Rows are points. The last column is the point's height on a tilted bowl or saddle (a function of degree 2), plus a little noise. Along how many of its main directions does it bend up, bend down or stay straight?

Points, 9 rows:
[[ 95   1   6]
 [-44 -40  34]
 [-33 -37  17]
 [ 43  -5 -41]
 [ 54  29 -56]
 [ 66  -8 -21]
 [-69 -26  43]
 [ 33  12 -61]
 [  2  24 -68]]
Directions: 2 up, 0 down, 0 straight

Points, 16 rows:
[[-49  40 -62  35]
 [ 13 -91 -11  95]
 [-60  38  -1  11]
 [-18  53  35  -6]
 [ 49  51  68  17]
 [ 20 -41 -20  42]
 [  5  32  57   1]
 [-89  -8  17  47]
 [ -9 -17 -39  30]
 [-63  48  -8  14]
 [  3 -26 -13  24]
 [-61  87  -3  18]
 [-27  85 -20   7]
 [-49 -36  23  39]
 [ 33 -30  55  36]
 [ 26 -14 -40  31]]
Directions: 3 up, 0 down, 0 straight

Points (16 x 4):
[[-62   9   8  65]
 [  3   8 -19 -23]
 [ 14  -1 -95 -95]
 [ 13 -12 -22 -34]
 [ 39  31   6 -28]
 [-19  -3  34  14]
 [ -8  13 -79 -70]
 [-43  -5  18  35]
 [  2  10  37  -5]
 [ 21  35 -28 -28]
 [-49 -21 -21  -2]
 [-41  15  11  38]
 [-42 -31 -58 -64]
 [  0  14  27  -4]
 [ 27   2   5 -24]
 [ 23  27  71 -36]]
Directions: 1 up, 1 down, 1 straight

Points, 26 rows:
[[-55 -95  11  19  95]
 [  5 -69   3  20  22]
 [ 27  13  78   8  66]
 [ 80   5 -29  29 -51]
 [-24   1  13  14   8]
 [ 24 -51   1   8   7]
 [  2  44  52  17  23]
 [-32 -22 -14  19   9]
 [ 43  31 -38  -6 -11]
 [ 43 -53  23 -44  14]
 [-25 -14  -3  13   9]
 [ 11 -46 -87  63 -59]
 [ -7  -6 -12  80 -55]
 [-23  55  27  13 -14]
 [  9  21   8 -27   8]
 [  4 -25   4 -51  20]
 [ 35  -5  -6   6  -8]
 [-69  -6  22 -38  22]
 [ 58  22  47 -53  29]
 [-10 -42  21 -32  46]
 [-41 -18  36   1  42]
 [-20 -16   9  -4  24]
 [-15  14  48   8  30]
 [  4  27 -23  52 -44]
 [ -9  -1  33 -10  30]
 [ 29  74 -23  -5  -5]]
Directions: 2 up, 2 down, 0 straight

Points:
[[ 69   7  25  24  19  -6 -38]
 [-24  -2 -18 -18  16   5   2]
 [ 38  41  39   3 -33   9 -23]
 [ -9 -79   9  22  34 -58 -77]
 [  6  20  -7   0  29 -32 -11]
 [ -9 -54   5 -15 -14 -19 -39]
 [ 49  39  -5 -26  34 -14 -17]
 [ 11 -24  -4 -12 -29  21 -10]
 [ 17 -45  73  -8  10  -9 -65]
 [-46 -45  18   3   7  49 -11]
 [ -6 -15 -12  23  35  30   4]
 [ 11  -6   8  15  16 -35 -19]
 [ -6 -10  -9   0 -36 -54 -43]
 [-23 -36  -4 -62 -11  -6 -47]
 [-52  -1  -5 -21  -2  34  -3]
 [-30  23  39  31  11 -10  -9]
 [-20  33  11 -14  21  40   1]
 [ 21 -33  -8  16 -10  92 -24]
 [ 25  23 -15  40  -2 -24 -20]
 [ 18 -24  -3  39 -12  10 -14]
 [  7  27   8 -38  -9  21   0]
 [ 39  12 -14 -30  10   5   0]
 [ -9  -5  16  48  -2   3  -7]
 [  3  15  58 -37  39  27 -47]
 [-49   0  38 -41  34  -6 -27]
 [  5  26  18  -7 -17  12   2]
 [ 34 -34  32 -69 -15  28 -65]
 [ 36   9  10 -19  13  26  -4]
 [-23 -16 -39 -58  31 -41 -51]
 [-34 -36  -6   3  12   8  -5]
 [ 20  51  37  21  15 -16 -29]
 [-44  68  -3 -28 -66  -4 -31]
 [-49  -6  90  25 -12 -22 -51]
 [-53 -61  17  17  49  42 -10]
 [ 20  11   7 -25  15  29  -1]
 [-12   7  23   8 -30 -51 -37]
 [ 24   4   0 -19 -23  -2  -2]
 [-26  27   0  95 -24 -48 -88]
 [ 22  62 -46 -28  36 -14 -15]
 [ 40  -1  36 -66  79 -14 -95]
 [ 78 -22 -32 -40  34  -3 -41]
 [-47  16 -26 -12 -48   5 -17]
 [ 20   4 -17  -3 -41  -5  -6]
 [-12  20 -33  10  -3 -30 -10]
 [-39  18 -13  -5  17 -55 -24]]
Directions: 0 up, 5 down, 1 straight

Points (47 x 7):
[[ 19  -8 -19  44 -48  -5 -10]
 [ -8  -8   7 -44  -6 -40  24]
 [-27  51   6 -61  31  13  20]
 [ -7 -31  48 -11  66  26  33]
 [ 26  41  -4  -3   0 -35   0]
 [ 21  20   1 -82  -9   7  24]
 [  4  22  20  -9 -31 -92  32]
 [-32 -45 -95 -42 -93  68  -5]
 [  9 -65 -27 -12 -21  21  19]
 [ -6  46  32  65  19 -17 -14]
 [ -1  14   0 -46  18  -1  10]
 [-35  33   4  -1  37   5   2]
 [ 22 -49  -5   3  17   8  19]
 [ 58  48   5 -39 -49  -6  23]
 [-66 -50  14  15 -13  22  29]
 [ 46  -3  42  -1  52 -22  26]
 [ 19  -9  89   7  94 -11  41]
 [-22  -5 -19   2   6  69   4]
 [ 17 -44  16 -55   2 -57  52]
 [ -2 -21  42 -42  32 -18  38]
 [ 49  29 -76  47 -61  -4 -24]
 [ 20 -31   5 -38  14  -2  22]
 [ 39   8 -12 -69  28 -75  42]
 [-16  -4 -48  33  46 -11  -4]
 [-22  -7  17  -7 -12  31  10]
 [ 30 -18  68 -40  50  62  54]
 [  6   2 -23  22   4   7 -10]
 [ 19   8  -6   5  18 -11  -2]
 [ 43 -22 -38 -11  38   2   6]
 [-14 -25 -25  -5  20 -25   8]
 [-67 -64  36 -53  -7 -80  95]
 [-49 -28 -39  24 -27 -34   3]
 [ 55  49  15  57  11 -12  -5]
 [-54 -35 -18  22 -38 -75  25]
 [ 11  67   4  10  12  56  -1]
 [-17  33  33  29  10  20  -4]
 [-15  40  -4 -40 -29 -17   6]
 [ 59 -12  46  38  -6 -24  31]
 [-11  59  50  51 -23  16  -8]
 [  0  44  19  57 -26  63  -6]
 [ 43  -5   3  36 -36  -9   4]
 [ -4 -18   1 -45  56 -10  21]
 [ 24  30  14  93 -43  -8 -18]
 [ 39  -2  -1 -67 -22  -2  24]
 [-19 -24  52 -44  27   1  42]
 [ 87 -16  23   1  37   1  37]
 [-20 -34  20  -3 -16  36  20]]
Directions: 4 up, 0 down, 2 straight

Points:
[[-49  47  -1  -8  35  30  14   6 -53]
 [-22  31 -32  -2 -81   5  24  13 -32]
 [ 16 -32 -13  24 -11  29  68  40  -3]
 [ 38  24  -4  41 -10 -53  -2  13 -13]
 [ -2  35  39 -25  34  10 -39  48 -40]
 [-29 -72 -58  13   4   2  -4  -2 -65]
 [ 25  -6 -48  -5  22  -7  22  -6  -4]
 [ -5   6  14  31  23  12 -53 -82 -52]
 [ 25  -7 -20 -17 -66  12 -16 -28 -10]
 [-44  31  -8 -37 -28  23  31 -30 -23]
 [ -3  60 -39 -19 -34 -10  35 -24 -35]
 [  1 -21 -36  40 -28   2  21 -15 -11]
 [ -8  -9 -48 -23 -21  49  24 -23 -15]
 [ -7   6  16 -37  -6  -4 -34 -26 -15]
 [  3   6   2   2 -13  17  23   5   4]
 [-38 -40  -4 -14 -41  11  37  22 -19]
 [-45  -7  15  33   8  34  14   0 -28]
 [ 14 -41 -14 -21  16  14 -23 -26 -10]
 [ -5 -33  18  11   0  33  58   2   5]
 [  0   1 -14  -8  26  54 -14 -20 -13]
 [ 22  31  49 -65  15   6  19 -10  -4]
 [-28  -2  17  18  -4 -14 -23  11 -25]
 [-46  32  -1 -32  15  17  20  95 -85]
 [ 20   3 -14 -47 -12 -72  39  40 -19]
 [  5 -24 -16  13  23 -26   8  28 -17]
 [ 33 -21  25 -49  28  -7  24 -28  20]
 [-27  -8 -14 -26 -31 -32 -14  -7 -16]
 [-82  12 -22  15  11  51 -38 -26 -95]
 [-37  -9  85 -58 -11 -68  29 -10 -57]
 [ 24  -4   6 -54  -8   1  22 -32  19]
 [ -1 -15  14  63  46  -9  62 -22 -24]
 [-46 -22 -83  19 -25  29  10  17 -74]
 [ -6 -48 -17  17 -16  -9  -5  11 -19]
 [-54 -55  40   9 -14   3 -23   8 -62]
 [-14 -37 -20  17  10 -63 -22  11 -42]
 [ 26 -10 -31  -7 -15 -61 -12  15 -12]
 [ 20  56   0 -39 -17  54  16 -30 -12]
 [ 32  33  -2 -22 -26  -4 -16 -41  -1]
 [ 17 -14 -42   9 -12 -33  50  -8 -15]
 [ 11  -7  40  11 -44  61  30 -18   0]
 [ 51  16  37  17 -40 -10  22 -15  -7]
 [ 44   1 -24  37  21  80  13  26  11]
 [-12 -39 -23   2  31 -15   5  43 -37]
 [ 34  46 -15  15  12 -46  33   9 -18]
 [ -5  61  22   4 -18 -31  48  -6 -35]
 [ -6  21 -42 -38   6 -66   5  29 -29]
 [ -3 -27  -7   2  -1 -48   9  48 -24]
 [-21 -57  22 -46 -24 -11 -39 -12 -41]
 [ 19  -6 -15 -55 -31 -34  -4  -7   4]
 [ -2 -22 -20  43 -26 -28   6   3 -18]
 [ -6  27   6  66  19 -38 -29 -31 -45]
 [-27  46  36 -37 -18 -43  -7  14 -33]
 [  8 -40 -46  24  48 -36  19 -24 -38]
 [-59 -16  25 -27   2  14 -26 -10 -54]
 [-24 -16  12 -61   6 -40 -12   9 -21]
 [ 10 -31 -13  26   3   9   7  -9  -2]
 [ 29  11  25  64 -19  78  -3 -20  -1]
 [-24  26  16  11 -40 -12  -6   1 -18]
 [ 21  -3  -8  33  -3 -42 -39  37 -15]
 [ -6  28 -33  18   5  -8  12 -27 -20]
 [ -3  41  13 -26 -26 -25   0 -10 -11]
 [-56  15  13 -16 -15 -18   8  22 -38]
 [ 11   0 -42  19   0 -29  33  42 -26]]
Directions: 0 up, 5 down, 3 straight
